Every row gives one point. The ring and each string are closed loops that go straight from each point to the next, and from the last back to the first. Before rounding, they use only three directions, however many columns there are. Count how often each string passes through the ring. Passing back the other way cancels.

Ring:
[[-9, 51, 45],
[-6, 58, 10],
[7, 49, -24],
[14, 14, -57],
[11, -12, -58],
[23, -35, -34],
[45, -33, 5],
[43, -3, 49],
[18, 24, 61]]
String:
[[-29, -45, -60],
[17, -43, -82],
[46, -25, -70],
[42, 3, -21],
[-15, -8, -29],
[-2, -3, -20],
[47, 0, -20],
[53, -37, -55],
[33, -62, -56],
[3, -65, -34],
[72, -52, -19],
[58, -12, -3],
[10, -1, 4],
[8, -23, 17],
[30, -6, 9],
[52, -10, 11],
[97, -38, 22],
[71, -52, 20],
[3, -29, 8],
[1, -45, -3],
[-11, -13, -5],
[30, -10, -14],
[-1, -8, -14]]
Times through: 0
String:
[[13, -3, -8],
[-16, -34, -31],
[-16, -57, -54],
[28, -60, -58],
[62, -31, -33],
[40, -9, -11],
[6, -16, -3],
[3, -27, 8],
[30, -7, 10],
[68, -11, 21],
[84, -15, 42],
[73, -21, 74],
[36, -16, 69],
[3, -1, 26],
[28, 1, 16],
[68, -13, 23],
[97, -41, 24],
[65, -50, 7],
[69, -39, -13],
[51, -14, -14]]
Times through: 0

Ring:
[[16, -22, -15, 40],
[-23, 17, -42, 32],
[-46, 41, -50, 18],
[-55, 46, -41, -9],
[-42, 28, -22, -30],
[-16, 0, 7, -40],
[16, -24, 37, -24],
[30, -33, 44, -5],
[39, -40, 37, 19],
[33, -37, 7, 37]]
String:
[[28, -49, -29, 33],
[9, -28, -22, 12],
[-9, 2, -17, 14],
[-42, 52, -31, 35],
[-73, 81, -65, 40],
[-72, 68, -70, 19],
[-43, 25, -50, -6],
[-19, 3, -24, -9],
[-6, -17, -19, -18],
[-14, 2, -12, -9],
[-49, 48, -13, -16],
[-49, 39, -6, -44],
[-27, 5, 10, -70],
[7, -34, 12, -47],
[15, -38, 8, -26],
[-7, 4, 7, 0],
[5, -2, 38, -9],
[24, -12, 69, -4],
[53, -51, 73, -2],
[64, -67, 63, 7],
[51, -68, 28, 2],
[21, -32, 9, 7],
[17, -13, 16, 31],
[26, -12, 17, 59],
[27, -20, 2, 63],
[37, -45, -18, 59]]
Times through: 4
String:
[[-84, 83, -59, 0],
[-60, 39, -52, -30],
[-13, -16, -23, -31],
[-9, -2, -7, -7],
[-21, 17, -3, -6],
[-33, 30, 8, -28],
[-11, -5, 32, -61],
[19, -41, 36, -51],
[22, -43, 18, -24],
[5, -14, 8, -3],
[0, 7, 25, 10],
[32, -16, 62, 20],
[34, -15, 57, 36],
[13, -3, 25, 31],
[48, -38, 35, 52],
[57, -60, 18, 52],
[41, -56, -3, 31],
[12, -28, -8, 6],
[-6, 3, -11, 20],
[-29, 39, -29, 47],
[-47, 50, -66, 57],
[-58, 59, -68, 40],
[-88, 102, -67, 39],
[-82, 92, -53, 23]]
Times through: 3

Ring:
[[52, 40, 41, -35, 46, -14, 41, 8],
[22, 49, 21, -25, 56, -22, 45, 24],
[-19, 50, -3, -7, 56, -30, 47, 35],
[-68, 35, -30, 20, 35, -39, 45, 31],
[-80, 18, -32, 29, 15, -38, 41, 17],
[-70, -4, -17, 27, -7, -30, 37, -8],
[-39, -16, 7, 14, -18, -19, 33, -27],
[1, -16, 31, -3, -17, -11, 31, -37],
[44, -4, 49, -22, -3, -7, 31, -35],
[66, 18, 54, -35, 21, -7, 35, -18]]
String:
[[4, 67, -25, 7, 52, -48, 38, 43],
[-15, 75, -23, -1, 73, -43, 47, 58],
[-26, 45, 21, -27, 72, -14, 56, 36],
[-17, 16, 51, -39, 51, 3, 55, 6],
[8, 17, 50, -36, 41, -1, 48, -2],
[61, 21, 76, -56, 44, 6, 45, -11],
[115, 29, 77, -56, 33, -1, 34, -19],
[109, 38, 44, -31, 22, -21, 26, -12],
[62, 45, 6, -5, 21, -37, 27, 5],
[-4, 3, 42, -23, 21, -4, 44, -13],
[10, 2, 65, -42, 31, 8, 48, -16],
[36, 31, 62, -51, 58, 2, 50, 6],
[-8, 23, 35, -27, 45, -8, 49, 8],
[7, 42, -6, 1, 32, -35, 36, 18]]
Times through: 0

Ring:
[[-7, 49, 12, -41, 15, 46, 20, -5, 34],
[-10, 55, 6, -28, 7, 48, -20, -6, 31],
[-13, 48, -2, -2, -12, 31, -66, -5, 6],
[-8, 29, -3, 12, -26, 9, -69, -2, -19],
[-8, 3, 0, 15, -29, -29, -27, 3, -50],
[-20, 1, 3, 9, -17, -48, 8, 3, -54],
[-37, 14, 8, -12, 10, -50, 57, 0, -37],
[-34, 24, 12, -28, 20, -29, 73, -1, -15],
[-15, 36, 15, -44, 23, 16, 66, -3, 18]]
String:
[[37, 39, 19, -58, 3, 93, 26, -1, 56],
[11, 32, 11, -30, -4, 44, 4, -1, 19],
[-38, 50, 1, -10, 9, 1, -19, -6, 0],
[-53, 83, -6, -5, 15, 28, -77, -13, 25],
[-20, 71, -6, -2, -7, 56, -102, -10, 28],
[7, 46, -2, 0, -25, 55, -92, -4, 13],
[-27, 55, -9, 17, -18, 20, -110, -7, -5],
[-55, 53, -7, 12, 2, -19, -58, -8, -18],
[-12, 26, 1, 0, -14, 1, -29, -1, -17],
[48, -12, 8, -2, -49, 28, -28, 8, -26],
[24, -4, 5, 3, -38, 6, -23, 6, -33],
[2, 14, 7, -9, -15, 2, 1, 2, -19],
[-55, 33, -5, 18, -3, -50, -32, -4, -44],
[-47, 7, -5, 29, -17, -77, -21, 1, -74],
[-2, -21, 6, 10, -29, -55, 25, 8, -69],
[3, -21, 10, -2, -23, -46, 48, 8, -59],
[-57, 3, 4, 8, 6, -95, 56, 1, -71],
[-59, 34, 2, -2, 15, -52, 20, -4, -33],
[-33, 28, 5, -11, 7, -23, 22, -2, -19],
[3, 4, 16, -30, 0, -9, 71, 4, -16],
[-31, 17, 19, -43, 31, -33, 121, 0, -11],
[-65, 47, 11, -35, 45, -36, 85, -7, -1],
[-58, 52, 3, -16, 26, -23, 20, -7, -5],
[-73, 66, 4, -25, 41, -21, 31, -10, 9],
[-18, 50, 17, -55, 33, 33, 69, -5, 37],
[-55, 72, 6, -35, 39, 13, 23, -11, 30],
[10, 54, 18, -62, 22, 78, 42, -5, 61]]
Times through: 0

Ring:
[[-4, 1, -1, -34, 70, -41, 36, -46, 8, 2, 48, -20],
[-12, 45, -25, -20, 61, -36, -2, -75, 39, 32, 44, -27],
[-9, 67, -32, 2, 20, -13, -32, -62, 58, 56, 22, -21],
[-1, 44, -18, 14, -10, 6, -25, -22, 44, 48, 5, -7],
[6, 3, 4, 28, -35, 23, -2, 26, 11, 23, -11, 13],
[11, -44, 25, 33, -37, 27, 32, 60, -28, -11, -14, 29],
[11, -66, 35, 6, 1, 4, 62, 51, -44, -33, 7, 21],
[7, -49, 26, -24, 45, -24, 65, 10, -29, -27, 33, 0]]
String:
[[7, -4, 5, 53, -64, 42, -9, 47, 2, 20, -28, 28],
[19, -35, 29, 25, -54, 34, 24, 73, -11, 4, -21, 24],
[14, -36, 26, 10, -21, 15, 34, 49, -14, -4, -4, 16],
[5, -23, 13, 21, -12, 11, 24, 26, -13, -2, 0, 16],
[0, -31, 10, 47, -29, 24, 20, 36, -28, -11, -11, 31],
[14, -89, 45, 27, -24, 22, 69, 82, -65, -47, -9, 39],
[22, -103, 60, -24, 20, -8, 101, 73, -64, -56, 18, 18],
[15, -52, 35, -40, 43, -24, 71, 21, -23, -23, 34, -5],
[3, -15, 9, -5, 23, -11, 31, -1, -4, -1, 21, 0],
[-3, -31, 10, 6, 29, -12, 42, -1, -25, -19, 22, 9],
[-1, -28, 12, -31, 69, -38, 56, -25, -17, -19, 46, -11],
[1, -11, 11, -84, 121, -73, 67, -62, 8, -8, 78, -42],
[0, 10, 0, -59, 86, -53, 38, -56, 23, 11, 59, -35],
[-4, 8, -7, 11, 15, -6, 8, -18, 8, 13, 16, 1],
[-17, 40, -30, 23, 25, -12, -16, -57, 24, 28, 21, -4],
[-11, 34, -22, 15, 21, -10, -11, -44, 25, 28, 19, -6],
[-4, 40, -17, -19, 41, -25, -3, -53, 42, 37, 34, -24],
[-8, 90, -38, -36, 55, -38, -34, -95, 85, 73, 44, -46],
[-10, 100, -45, -11, 27, -20, -53, -87, 90, 82, 28, -37],
[-11, 51, -30, 40, -16, 12, -37, -33, 37, 45, -1, 3],
[-3, 11, -7, 18, 1, 2, 1, -10, 12, 18, 8, 3],
[-1, 12, -5, 16, -3, 4, 1, -6, 15, 21, 7, 3],
[-4, 11, -9, 46, -30, 22, -12, 7, 7, 21, -11, 18]]
Times through: 2

Ring:
[[-4, 7, 33, 13, 41, 39, 44, -22, 43, -43, -18, -51, -5, 30],
[0, 17, 25, 8, 28, 45, 44, -20, 36, -35, -9, -39, -2, 21],
[-6, 16, 3, -1, 6, 41, 28, -13, 20, -6, 8, -9, 6, 15],
[-28, -8, -28, -10, -10, 21, -5, -2, 3, 40, 25, 29, 17, 20],
[-38, -25, -40, -15, -20, 4, -28, 9, -8, 61, 31, 50, 21, 22],
[-27, -26, -30, -19, -32, -13, -42, 26, -19, 51, 23, 54, 18, 12],
[-9, -16, -6, -17, -31, -16, -36, 33, -19, 19, 8, 37, 10, 3],
[0, -11, 12, -11, -19, -12, -23, 29, -9, -5, -4, 15, 4, 4],
[-3, -12, 30, 3, 17, 3, 5, 8, 19, -30, -19, -24, -3, 21],
[-8, -10, 34, 12, 39, 18, 24, -9, 36, -39, -23, -44, -6, 32]]
String:
[[6, 11, 6, -12, -25, 11, -5, 18, -7, -4, 5, 16, 6, -4],
[-38, -30, -27, -9, -5, 2, -22, 6, 1, 46, 20, 32, 17, 29],
[-77, -60, -64, -9, 6, 0, -36, -6, 5, 99, 40, 55, 29, 54],
[-40, -16, -46, -15, -19, 18, -17, 0, -4, 66, 38, 50, 23, 22],
[14, 36, -6, -17, -39, 35, 11, 9, -10, 3, 20, 24, 10, -16],
[12, 21, 13, -9, -18, 22, 10, 10, 1, -17, 2, 3, 3, -5],
[-43, -26, -14, 5, 33, 26, 13, -21, 32, 24, 9, -7, 11, 47],
[-24, 3, 4, 10, 39, 51, 44, -34, 44, -6, 3, -32, 5, 38],
[16, 42, 33, 8, 22, 63, 63, -26, 38, -52, -9, -48, -5, 9],
[40, 53, 40, -5, -16, 43, 39, 4, 10, -60, -10, -26, -6, -19],
[40, 57, 46, 1, -1, 55, 56, -8, 23, -70, -15, -43, -8, -13],
[24, 37, 30, -2, -5, 38, 34, -1, 14, -44, -8, -23, -3, -6],
[22, 37, 28, -3, -6, 40, 34, -2, 14, -42, -6, -21, -2, -5],
[14, 39, 23, 3, 9, 56, 51, -19, 28, -38, -2, -31, -1, 5],
[33, 58, 24, -7, -21, 54, 43, -3, 9, -41, 3, -14, 0, -19],
[13, 23, 13, -9, -19, 23, 11, 10, 1, -18, 2, 3, 3, -6],
[-37, -22, -20, -2, 12, 19, 0, -9, 17, 32, 15, 12, 13, 35],
[-39, -26, -24, -4, 7, 13, -8, -5, 12, 39, 18, 19, 15, 34],
[-91, -71, -79, -11, 6, -3, -44, -8, 3, 121, 49, 68, 34, 61],
[-53, -42, -59, -21, -30, -10, -51, 17, -20, 91, 42, 75, 28, 25],
[0, 3, -16, -23, -51, -3, -31, 33, -28, 27, 21, 51, 14, -11],
[-19, -21, -35, -28, -58, -23, -59, 42, -39, 59, 30, 76, 21, -4],
[8, 3, -10, -27, -62, -15, -42, 45, -37, 21, 17, 56, 13, -20],
[5, 7, 7, -11, -22, 9, -6, 18, -6, -5, 3, 14, 6, -2],
[-39, -38, -21, -7, 1, -7, -27, 9, 3, 40, 13, 27, 14, 33],
[-47, -53, -38, -17, -21, -28, -58, 27, -18, 68, 23, 60, 21, 28],
[-34, -40, -39, -24, -42, -30, -63, 38, -31, 67, 27, 72, 22, 12],
[3, 4, -9, -22, -49, -5, -30, 34, -27, 19, 16, 45, 12, -12]]
Times through: 4
